Every row gives one point. The points of each table are mixes of a few directions, plus a little noise. How many directions does each table use, and how many do they share? Where both have some left over, give the other angles between the two spaces (their principal angles), to ten degrees, smallest first.

First (7 x 2):
-45	11
72	-17
-34	8
55	-13
-46	11
-34	8
33	-8
Second (4 x 2):
-30	7
20	-5
67	-16
-57	14
Directions: first 1, second 1, shared 1

First (8 x 4):
27	76	-15	-17
-29	-67	27	13
25	71	-14	-17
-8	-50	-19	17
-26	-62	25	12
15	79	21	-26
-13	-37	7	9
9	-9	-32	9
Second (7 x 4):
23	-14	71	22
12	-62	-65	-37
-3	-3	-16	-6
-24	25	-56	-14
27	-15	84	26
-26	44	-27	0
-10	26	8	9
Directions: first 2, second 2, shared 0; angles 40, 50

First (8 x 9):
10	-16	-18	-3	46	-6	-22	30	-21
-17	-40	38	-6	74	40	38	-6	-24
-22	20	4	15	-53	-23	-21	-33	36
18	-68	10	69	21	-1	11	-2	27
39	17	-36	11	-54	-14	-11	11	8
17	46	-8	-13	-73	-17	13	14	17
-16	38	13	-54	18	-6	13	39	-22
-27	3	-3	-19	21	28	-21	-52	-21
Second (10 x 9):
-6	-18	-28	25	24	-20	-37	30	-10
-49	-15	10	-1	46	-30	-32	43	-12
17	-1	9	43	-37	54	71	-46	11
3	-11	-4	-18	-10	21	8	8	-32
-41	38	11	-21	16	38	17	-49	-16
95	23	1	-46	-64	-39	-6	-16	57
-28	-7	-3	-29	35	-34	-48	41	-20
-30	-13	13	45	24	-16	4	15	22
10	24	-18	-11	1	-1	-20	-21	3
28	-19	8	12	-38	26	44	-4	-1
Directions: first 5, second 5, shared 3; angles 50, 50

First (8 x 14):
57	11	-12	-9	-19	7	39	-26	-14	-3	-50	42	-15	76
-46	-32	28	30	32	-19	-26	21	21	10	61	-51	10	-83
17	-16	12	16	8	-10	15	-8	3	6	3	-2	-7	4
38	-24	17	25	10	-14	32	-16	2	9	-5	4	-13	22
24	-21	15	22	11	-12	22	-11	4	7	2	-2	-9	8
-4	11	-9	-11	-7	6	-5	1	-4	-4	-7	5	2	6
-31	12	-9	-14	-3	8	-25	13	1	-5	11	-8	10	-24
-55	58	-43	-60	-31	34	-52	24	-12	-20	-14	11	22	-9
Second (8 x 14):
31	-3	-36	-26	-18	18	4	-28	19	-12	-10	41	-19	44
-32	-30	18	40	-22	-9	-8	3	-77	9	1	0	23	-36
32	44	-4	-26	5	6	22	3	20	-3	-37	6	-8	50
-37	-48	8	34	-9	-8	-23	-2	-35	5	36	-6	13	-56
-18	-4	18	20	-1	-9	-1	11	-30	7	-1	-14	14	-22
32	24	-24	-44	27	11	3	-6	95	-11	12	-1	-28	31
11	14	-5	-20	22	2	0	3	55	-4	12	-12	-13	6
-18	3	24	23	-4	-10	4	15	-45	9	-12	-14	18	-17
Directions: first 2, second 3, shared 1; angles 90

First (11 x 20):
3	36	-7	16	6	16	-52	26	25	-3	10	-2	-8	17	6	-4	-27	2	18	-9
-6	-17	55	-25	2	6	23	-2	-45	-10	-13	13	12	6	-48	-38	18	-10	-4	22
7	24	-6	-1	-9	0	-55	26	22	-13	-2	23	-15	6	14	7	-13	23	19	-15
-10	-58	43	-35	-4	-15	88	-38	-62	1	-19	6	19	-18	-39	-20	46	-14	-28	28
0	-7	-32	12	0	-8	20	-16	14	12	7	-17	0	-10	25	23	0	-3	-9	-6
-6	-26	38	-21	0	-2	39	-13	-39	-3	-12	6	12	-3	-34	-23	23	-10	-11	19
2	14	-32	22	6	3	-10	0	26	11	13	-20	-3	1	24	17	-16	-4	1	-9
0	-15	-95	45	8	-16	56	-46	45	40	26	-62	2	-25	71	63	-8	-16	-27	-16
6	1	23	-32	-22	-14	-43	24	-5	-27	-20	56	-14	-4	-3	-1	13	38	16	-9
4	40	-45	41	14	16	-41	14	48	13	24	-32	-7	13	32	17	-39	-8	11	-16
-2	10	58	-23	0	14	-28	25	-30	-21	-12	29	2	17	-47	-42	3	2	15	13
Second (11 x 20):
-18	23	13	3	11	22	-62	20	17	3	11	3	-16	24	7	-27	-4	7	-1	-12
48	-21	-39	2	-13	-26	49	-33	25	28	-27	-18	39	-12	28	31	-57	18	30	-34
30	28	25	-9	-2	14	-63	26	24	5	-23	15	19	34	-9	-34	-68	27	51	-35
-46	-16	6	-21	-9	-9	-25	6	-14	-23	14	38	-48	-17	19	9	84	16	-45	14
-21	-28	53	-44	-9	-5	-6	0	-37	-14	-16	42	-11	0	-22	-32	48	18	-17	7
-16	1	-16	20	10	5	28	-8	-8	0	22	-24	-8	-10	-2	14	22	-29	-23	24
18	3	45	-9	7	14	16	4	-26	1	-18	-5	31	19	-50	-40	-33	-14	25	9
19	10	-25	9	-2	-2	-22	-1	35	16	-6	-8	8	8	29	9	-40	18	20	-31
12	38	-61	52	-3	-7	28	21	5	-34	34	-20	-17	-35	-4	74	7	-41	3	45
-13	-14	-24	15	2	-10	57	-17	-18	-6	18	-18	-7	-27	-1	32	38	-29	-30	32
-13	-23	23	-18	7	6	0	-19	-3	24	-9	-4	9	16	5	-35	2	10	-12	-18
Directions: first 3, second 5, shared 3

First (10 x 32):
-27	11	21	-11	0	6	-27	27	-15	5	-10	-17	25	-12	-24	-27	4	4	-22	4	-17	-9	-14	14	20	24	-30	12	-4	13	6	-11
-85	37	68	-34	-3	17	-85	85	-45	15	-30	-54	78	-38	-77	-86	12	13	-69	13	-54	-27	-42	45	62	77	-95	38	-11	41	20	-36
33	-15	-27	13	1	-7	34	-34	18	-6	12	21	-31	15	31	34	-5	-5	27	-5	21	11	17	-18	-25	-30	38	-15	4	-16	-8	14
18	-8	-14	7	1	-3	17	-17	10	-3	6	11	-16	7	16	18	-2	-3	14	-2	11	5	9	-9	-12	-15	19	-8	2	-9	-4	7
19	-8	-15	7	0	-4	19	-19	10	-3	6	12	-17	8	17	19	-3	-3	15	-3	12	6	10	-10	-14	-17	21	-8	2	-9	-4	8
19	-8	-15	8	0	-4	19	-19	10	-3	7	12	-18	8	18	19	-3	-3	16	-3	12	6	10	-10	-14	-18	21	-8	2	-10	-4	8
36	-16	-29	15	1	-7	36	-36	19	-6	13	23	-33	16	33	36	-5	-5	29	-5	23	11	18	-19	-26	-32	40	-16	5	-18	-8	15
2	-1	-1	0	0	0	2	-2	1	0	1	0	-1	1	1	1	0	0	1	0	1	1	1	-1	-1	-1	2	-1	0	-1	0	1
9	-4	-7	4	1	-2	9	-9	5	-2	4	6	-8	4	8	9	-1	-1	7	-1	6	3	4	-5	-7	-8	10	-4	1	-5	-2	4
-24	10	19	-10	-1	4	-24	24	-13	4	-8	-15	22	-10	-22	-24	3	4	-19	4	-15	-8	-12	13	17	22	-27	10	-3	11	5	-10
Second (8 x 32):
-34	0	16	10	-38	-13	-94	3	-2	-10	-41	-28	7	-33	-3	-24	4	55	-31	10	-9	26	-12	60	47	-26	8	-14	-28	31	13	14
23	13	-13	11	24	-4	78	-22	28	-2	31	-2	-19	18	19	6	-24	-37	12	-28	-2	20	12	-34	-47	12	11	-20	9	0	11	20
-27	1	-22	11	17	-28	6	-3	22	1	14	12	17	-1	1	2	-3	22	-13	-13	-4	1	10	-6	4	-33	-3	-31	-5	5	7	4
28	-10	41	-29	-23	30	-3	-27	-41	-10	-18	-4	-23	14	16	35	8	-21	31	24	63	3	0	12	3	32	-2	32	19	-29	-6	1
16	0	-36	24	16	-16	38	-10	35	1	21	12	-14	5	14	3	-12	-5	5	-20	-21	9	10	-24	-28	-26	27	-25	-4	4	-1	12
-21	7	1	-5	8	9	-27	54	-11	16	-3	-3	32	-15	-41	-40	12	1	-22	6	-52	-34	-18	-2	17	20	-28	25	-5	14	-8	-31
42	-19	11	-13	-19	24	4	-22	-24	-6	-10	11	-30	14	17	34	9	-17	35	21	39	-4	3	-1	-7	8	19	27	13	-28	-17	-2
-28	8	4	-9	16	-3	-3	26	-7	8	6	1	30	-3	-23	-16	5	1	-16	0	-16	-21	-6	-4	11	12	-31	6	2	4	1	-17
Directions: first 1, second 5, shared 1
